Every row gives one point. Each copy is the shape, with its points in the same order, stretched, turned, moved and blurred by noise. Some copies are also mirrored. Which?
In the rows, 128 means zero.

Shape:
[[139 136  87]
 [ 85  99  85]
 [117 154 130]
 [145 169 159]
 [105 112 100]
 [152 144 168]]
Copy 1 (6 x 3):
[[144 147 164]
 [103 122 197]
 [146 113 150]
 [164 110 105]
 [114 129 175]
 [156 111  78]]
Copy 1 is: only turned
Copy 2 (6 x 3):
[[116 166  88]
 [134 187 145]
 [155 127 125]
 [150  88 113]
 [131 165 131]
 [127  81 121]]
Copy 2 is: only turned
Copy 3, 6 rows:
[[132  82 114]
 [ 53 110 124]
 [134 151 106]
 [183 168 111]
 [ 88 115 124]
 [180 167 133]]
Copy 3 is: only turned

Shape:
[[115 122 137 150]
 [ 88 112 118  87]
 [ 75 139 144 118]
 [128 170  92 149]
 [160 121 147 200]
 [152 105 110 105]
 [158 102 130 161]
 [136 180 163 125]]
Copy 1:
[[141 108 137 120]
 [ 82 134 169 156]
 [ 96 100 148 132]
 [125 131 136  76]
 [207 100 102 100]
 [123 162 133 160]
 [174 131 121 127]
 [126 113  73 138]]
Copy 1 is: only turned
Copy 2:
[[125  98 124 152]
 [126  63 133  84]
 [147  57 142 128]
 [ 69  69 154 174]
 [117 149 112 199]
 [ 85 120 136  99]
 [107 142 110 151]
 [112 117 190 152]]
Copy 2 is: only turned
Copy 3, 8 rows:
[[139 123 145 141]
 [179 107 129 119]
 [183 125 139 146]
 [133 196 115 109]
 [ 93 133 152 155]
 [121 118 107 105]
 [ 98 113 137 134]
 [148 169  64 151]]
Copy 3 is: only turned

Shape:
[[118 121 138 118]
 [121 169 180  95]
 [142 148 117 169]
 [ 99  78 122 100]
 [ 89 163 131 143]
 [194 165 114 119]
 [128 153 154 132]
 [133 135  91 111]]
Copy 1, 8 rows:
[[125 138 139 135]
 [159 127 162 190]
 [ 66 108 113 124]
 [141 160 138 108]
 [ 91  96 167 116]
 [128 110  76 164]
 [112 120 139 155]
 [129 107 116 106]]
Copy 1 is: mirrored
Copy 2 (8 x 4):
[[148 124 119 119]
 [ 94  62 111  81]
 [ 96 153 144 136]
 [213 138 111 142]
 [120 119 187  95]
 [ 81  77  98 186]
 [100 116 125 107]
 [157  94 155 173]]
Copy 2 is: only turned

Shape (10 x 6):
[[ 85 117 152 107 122 112]
 [101 157 130 118 131 139]
 [160 125 133 157 117 128]
 [158 116 139 138 130 147]
 [156 138  89 115 135 134]
 [142 184 103 115  32 167]
 [129 125 131 112 148 167]
 [ 78 108 153 156 146 118]
 [146 122  47 130 127 130]
 [159 162 143 143 127 103]]
Copy 1, 10 rows:
[[149 136 116  92 186 129]
 [160 130 143 117 144 146]
 [ 91 126 139 131  93  85]
 [101 155 131 133 102  90]
 [112 115 127 149  92 157]
 [172  79 112 134   7 156]
 [128 169 140 127 120 131]
 [125 157 171  70 191 110]
 [104 102 158 125  67 194]
 [118 102 114 166 129  90]]
Copy 1 is: mirrored
Copy 2, 10 rows:
[[144 131  76  93 132 121]
 [136 126 130 105 138  91]
 [128 113 132 154 151 142]
 [141 131 120 157 133 119]
 [ 97 137 129 141 129  97]
 [136 108 135 153 239  71]
 [147 145 120 136 101  85]
 [140  99 102  97 104 134]
 [ 59 107 121 141 121  95]
 [125 133 150 129 169 141]]
Copy 2 is: only turned

Shape:
[[115  92 161 121 130 126 132 163]
 [159  85  89 146 116 162 159 114]
 [175 146 112 121 141 115  82 108]
 [ 93 158 125 115  85  96 166 161]
 [111  93 108 104 114 172 133 118]
 [131 142 163 134  84 162 138 101]
 [114 145 108 125  79 117 132  75]
 [ 93  95 125 120 128 141 159 133]
 [173 113 147 108 131 121 121 157]
 [177 167 114 139  97 150 103 150]
 [119 157 147 185  54 147 125  90]
 [121 144 152 129 140 113 148 126]]
Copy 1, 12 rows:
[[123 132 100 132  77 108 144 160]
 [114 126 175  98 135 141 191  84]
 [111 145 125 136 127 174  59 108]
 [ 84 150 115 143 164  43 141 183]
 [153 119 170 119 105 108 166  91]
 [177 132 114 130 148  98 136 114]
 [149 134 147 102 190  76 114 117]
 [123 115 138 104 108  86 166 131]
 [109 158 103 153  89 151 121 131]
 [114 161 157 193 169 153 100 126]
 [179 122 143 121 224  91 127 161]
 [116 124  87 134 128 100 119 136]]
Copy 1 is: mirrored
Copy 2, 12 rows:
[[170 137 116 124 119  82 106 131]
 [163 170 148 124  62 177 121 130]
 [ 67 123 132 172 127 149 153  79]
 [146 112 178 145 117 120 137 188]
 [134 178 117  92 102 141 101 170]
 [159 136 168 156 162 148  58 140]
 [109 125 161 173 114 179  90 152]
 [166 147 124  93 102 128 103 179]
 [123 136 143 140 112 104 128  76]
 [114 146 177 177 149 137 164 104]
 [176 129 185 219 168 168  76 135]
 [145 102 151 134 149 138 110 139]]
Copy 2 is: only turned

Shape:
[[112 107 154 169 160 127 105 111 141]
 [ 90 150 146 111 100 174 169  82 165]
 [144 106 155 119 128 160 104 172 109]
 [152 123 122 131 165 164  90 144 106]
 [109 185 170 116 148 102  97 129 184]
 [139 177  96 129 160 131 136 134 156]
 [117 142 128 125 155 140 127 118 174]
 [ 88 137 119 144 105 158 106 105 132]
 [161 126 154  96 161  93  90 148  98]
 [103 141 157 157 129  93 172 118 141]
 [ 67 119 147 171  93 106 171 141 106]
 [161 122 151 161 146 184 131  93 119]
 [ 75 131 111 131 133 104 126 126 169]
 [165 103 149 140 116 104  94 153 119]]
Copy 1 (14 x 9):
[[147 152 135 148 159 117 123  90  76]
 [105 102 175  99  99 109  87 118 104]
 [144 111  83 166 149 179 135 107  86]
 [129 127 116 165 160 156 166  90 111]
 [114 130  88  42 122  69 151 111 116]
 [ 97 147 121  83 130 126 142 154 148]
 [ 88 144 116 102 147 105 130 118 117]
 [160  83 167 130 149 104 137 112 111]
 [142 140  52 143 137 118 150 113 132]
 [154 155 116 102 107 110  78 170  90]
 [199 135 132 153 106 139  84 183  56]
 [146 137 163 143 136 178 105  78 104]
 [119 133 116 115 154  70 125 153 109]
 [174 124  66 146 172 159 111 117 127]]
Copy 1 is: mirrored
Copy 2, 14 rows:
[[146 115 123 143 196 105 130 127 162]
 [ 62  96 167 126 157 132 113  79 159]
 [183 139 113 130 156  92 169 116  84]
 [194 144  90 133 180 139 167 112  94]
 [148 104 165 134 192  75  51 101 121]
 [166 130 124 103 123 151  77 104 134]
 [125 119 130 117 162 126  89  94 137]
 [107 122 129 174 150 130 141 112 162]
 [205 139 134 118 188  87 117 150  72]
 [134  76 176 111 128  96  88 144 175]
 [132  78 153 154  92 102 121 170 184]
 [168 126 132 130 188 142 185  94 150]
 [ 97 112 124 131 126 119  63 134 166]
 [197 166 140 136 146  85 142 145 119]]
Copy 2 is: only turned

Shape (14 x 11):
[[175 108  98 165 137 130 158 119 108 116 159]
 [ 91  91 161 154 125 101 164 175 145  77 136]
 [112 148 135 117 133 134 168 121  89 179 107]
 [ 76 141 133 101 144  91 116 111 103 118 126]
 [139 124 130 160 160 184 143 123 108 141 140]
 [145  84 113  86 162 102  97 125 129 139  91]
 [ 88 135 102 109  96 113 119 131 137 108 106]
 [ 99 156 145  96 108 109 131 109 157 109 122]
 [ 95 155  95 115 144 101 102 118 132 138  90]
 [139 138 116 114 152 165 157 129  93 122 138]
 [159 128 103 157 173 142 173 142 140 138 167]
 [110 168 160 112 108 100 114 169 116  92 109]
 [147 143  75 126 172 165 181 117 109 131 132]
 [151 136 106 167 168 145 187  95 124 110 116]]
Copy 1:
[[ 46 146 115 111 100 177 112 136 101 145 169]
 [ 72 193 168 132 116  88 151 153 110 120 122]
 [164 123 154 165 150 160 135 131 103 167 159]
 [126  86 151 157 155  75 115 115 140 160 152]
 [118 141 103 140 129 177 105  96  92 135 147]
 [ 96  68 169 164 135 135 107  93 149  88 115]
 [143 130 170 126 147  81  93 168 157 152 108]
 [156 118 147 112 143  81 117 157 128 114 121]
 [158  93 181 118 147 123  93 122 144 154 136]
 [114 110 128 165 101 152 110 129 105 141 131]
 [ 87 162 128 102  73 200 145 106  97 120 159]
 [112 108 169 133 127  80 107 180  92 147  95]
 [126 129 154 140  71 192 102 128 112 149 156]
 [118 151 147 107  83 190  90 125  94 142 188]]
Copy 1 is: mirrored
Copy 2:
[[ 53 194 136 144 140 143  97 113 103 149 119]
 [ 95 147 120 109 128 103 159 172 123 158  38]
 [113  93  58 143 149 131 110 149 126 128 189]
 [107  95 140 133 165 164 169 198 145 102 129]
 [114 153 128 139 127 112  62 143 111 171 131]
 [157 168 108  93 144 167 125 183  82  92 126]
 [128 112 124 103 167 132 198 149 171 116 144]
 [118  92 140  96 137 159 176 140 151 102 131]
 [145 116 126 129 167 160 161 170 182  78 149]
 [119 141 120 145 113 129 109 139  90 160 169]
 [ 99 190 121 154 111 162  74 107 119 166 111]
 [140  75 156 151 139 103 186 151 119 106  99]
 [109 178  99 150 101 155  98 129 117 151 197]
 [ 65 189 113 134  94 141  90 144 135 113 153]]
Copy 2 is: mirrored
Copy 3:
[[138  61 106  80 191 117  92 163 109 109 107]
 [173 135 114 121 153 175 123 116  63 158 140]
 [ 97 167  98  86 115  55 136 114 122 143 115]
 [131 159 111 183  76 120 113  73 128 137 114]
 [148 114 123  53 124 105  98 201 128 114 100]
 [ 75  92 156 119  96  96  63  95 143 144 137]
 [157 153 133 134 118 128 135  86 116 102 156]
 [113 164 129 184 106 125 160 115 106 108 160]
 [121 167 165 142  99 106 103  81 142 104 120]
 [149 121  94  95 134  67  92 166 133 130 129]
 [143  73 155  96 170  98 105 179 109 124  96]
 [143 190  87 152 153 138 129 101 147 156 158]
 [150 108 129  85 149  39  77 168 114 106 116]
 [125 130 124  84 167  83  73 184  80  87 111]]
Copy 3 is: only turned
